Each row is a point. Two turns around zero, p and q, are shown by what they do to some points. Where does a point land after both, in the order given? Backwards means that the second turn is done in reverse. Each puzzle has new turns, and all numbers are rounded.

Turn p:
[ -6 -15] -> [  9 -14]
[-12  42] -> [-41  15]
[ 18 -27] -> [32 -1]
Turn q:
[  4 -37] -> [-24 -29]
[34  2] -> [ 25 -23]
[17  5] -> [15 -9]
[-13   5] -> [-6 13]
[-42  24] -> [-12  47]
Where do these land?
q, then p: [ 34 -15] -> [ 36 -10]
q, then p backwards: [-34  -3] -> [ 3 34]
q, then p: [-25  17] -> [-27  13]
q, then p: [-17   2] -> [-17  -1]
p, then q: [42 -1] -> [42  5]

Turn p:
[ 3  8 21] -> [11 -9 18]
[-26   0   6] -> [-14  15  18]
[-30  36 -31] -> [10 55 -4]
[ 21  -5 -18] -> [  5  -8 -27]
[ 32 -39  22] -> [-12 -53  -5]
Turn q:
[ 26 -10  14] -> [ 27 -16   2]
[  3 -17 -30] -> [ -9  -8 -33]
[ -2 -35 -13] -> [-12 -29 -20]
[ 4 15 -7] -> [ 4 16 -4]
[-31  46  36] -> [-10  36  55]
Where do these land?
q, then p: [  6 -22  36] -> [-17 -38   9]
q, then p: [-12  24 -41] -> [16 46 -7]
q, then p: [-9 -9 28] -> [-11 -21  20]
q, then p: [14 25 17] -> [ 29 -15   7]
p, then q: [  1 -17 -40] -> [-26  23 -26]

Turn p:
[ -5   2   8 -44  19 -37] -> [ 24 -31   7 -32  -4 -34]
[ 37 -19 -26  23  -2  37] -> [  6   5 -27  26   7  53]
[  9  21 -31  25 -14  23] -> [-23  23 -35  12  13  17]
[-41 -13  26 -26 -23 -33] -> [ -6  -3  33 -23 -43 -35]
[-15  -5 -13  11  51  22] -> [-22 -38   8  12  35  16]
[ 18  -3  18  10 -17 -34] -> [ 28  15   1  17 -17 -24]
[ -3  17  18   0 -14  22] -> [ -7  28  13 -11   9   8]
Turn q:
[ -2   8  23 -24 -41  24] -> [-28   2  34  14 -36   0]
[ -2 -25 -40 -26  14 -21] -> [ -6 -40 -20 -37  13  -4]
[-13  19  -3 -38  13   4] -> [-37   1   1 -16   7  22]
[  2  23 -23  22 -16 -13] -> [ -1   5 -37  16 -13 -10]
[ 15 -34 -26  37  28  12] -> [ 60 -11 -15 -17   5   7]
[ 16   7  26  35  11 -48] -> [ 15  29 -11  18  36 -43]
[ 25   2  24  25 -13  24] -> [ 25  29  20  12 -24  -7]
[-41  -1  20 -31   3  17] -> [-29 -15  30  11  12  33]
Where do these land?
p, then q: [ 13   4  27 -19  -3  25] -> [-13  29  21 -18  -6  12]
q, then p: [-36  28 -41  14   6  -6] -> [-38 -18 -31  15   0  32]
p, then q: [32  8 38 26 32  0] -> [ 35  47   0 -11  24  -6]
q, then p: [ -4  18 -19  -3  11  -1] -> [-18  -8 -15 -11   3  10]
q, then p: [ 16 -36  -9 -38  30 -36] -> [ 26 -56  17 -32  -7 -11]
p, then q: [ 20  14 -20  20 -34  31] -> [ -8  13 -33   7 -25  39]
q, then p: [-36 -31  27   5 -32  27] -> [ 11  24  42  42 -12  18]
q, then p: [ 14  15 -22 -28  -3 -36] -> [-21 -32 -11 -21 -20 -24]
p, then q backwards: [-20 -20  18  24  -6  -4] -> [ -9   3  26  -3 -29  12]

Turn p:
[-25  -4 -38  22   9 -10  41 -30] -> [ 31   8 -30  -3  24 -17  40 -30]
[-14  29   7  -8  13 -19  43 -18] -> [  1  14  19  -8  41 -27  25 -12]
[ -3  13 -24  12  10  -6 -17   2] -> [  4  21 -18  15  -6   0   9  14]
[ 22   3  12 -15 -23 -28 -21   8] -> [ -9   6  21   0 -31 -24 -23   9]
[ -2 -18 -10  44  -2 -22 -19  12] -> [ 30  -7 -17  40 -20  -7  -6   6]
[ 35 -13 -10 -28   6   6  22  15] -> [  2 -19   0 -45  -1  -9  -1  25]
[ 32  11  19  35 -36  38  16 -11] -> [ 46  11  29 -18   2  38 -27 -15]
[  0  16  12 -23  17   7 -21  32] -> [-33  -2  13   6  -2  12   1  36]
[-31 -16  30 -28  21  -7 -31 -28] -> [-56  -8 -14  21  14  -8 -21 -25]
[-13 -22   2 -10 -15  42 -13  19] -> [-15 -25  -3  -7 -21  44   2  -6]
Turn q:
[ -8  13 -12  22   5 -22   1 -29] -> [ -9  11 -11 -16  -7 -38   8 -10]
[ 33 -16 -21  20 -30  21  25  18] -> [ 33 -14  11  26 -33  14  13 -31]
[-13  29  30  28 -10 -10   4   0] -> [-22  25  21  15  -5 -22  20  13]
[-13 -39  36   6 -18 -25 -19  31] -> [-18 -17  46   3 -22   5 -35  28]
[ -8 -12  -5 -28  24 -28 -28 -35] -> [ -3  -4 -13 -46  28 -18 -30   7]
[  5  25  28 -32   4  31 -18  -5] -> [ 5 30  5  6 44 26  0 12]
[  9   6  11 -23  35   4  37 -29] -> [ -5 -24 -13   2  52 -13  20 -15]
[ 22  22 -23  14  22   5   1  18] -> [ 25   1 -32  20  -8  -9  14  13]
[ 12 -30 -31 -12 -23 -16  38  34] -> [ 17 -54   8  -7 -36  23  19  -8]
[ -8  13  -3  11 -20  22 -21  20] -> [  1  30   1  12 -21  23  -2   7]
[-31 -12 -11  -6  11  18 -20 -22] -> [-24  14 -23 -15   8  10 -27 -15]
Where do these land?
p, then q backwards: [-13 -18 -26 -22   8 -97  -8  10] -> [  3  21  -2  79  37 -51  24  -9]
p, then q: [-15   0  21  17 -15  17   1   2] -> [ -2  14   7  20  13  -5 -14 -20]
q, then p: [-11  86  19 -11   6  18  16  -1] -> [25  8 21 -7 56  0 60 27]
q, then p: [ 11 -14  10   3   5  18  17 -20] -> [  5   5 -19  10  21  -7 -17 -12]
p, then q: [ 14  12   0 -25  -4  21   9  21] -> [-11  -9  11   6  15  35   4  12]
p, then q backwards: [ -3 -21   5   1   8  -3  11   9] -> [  7 -11  -3  -6  13  -9  16   4]
p, then q: [ 36 -15  -6  29 -18   2 -22  -5] -> [ 44  27  10  -6 -14   9 -13   3]
p, then q: [ 16 -21  14 -18   8  18 -37  -8] -> [-10  24 -14 -16 -17  27 -29   4]
q, then p: [-21   5 -26 -14 -14 -18  11  -7] -> [-18  -7   3 -30  -6  -5  19 -18]
q, then p: [-14 -13 -11  38  16  24   2  -1] -> [ 19  26 -18  23 -17   1   7 -24]
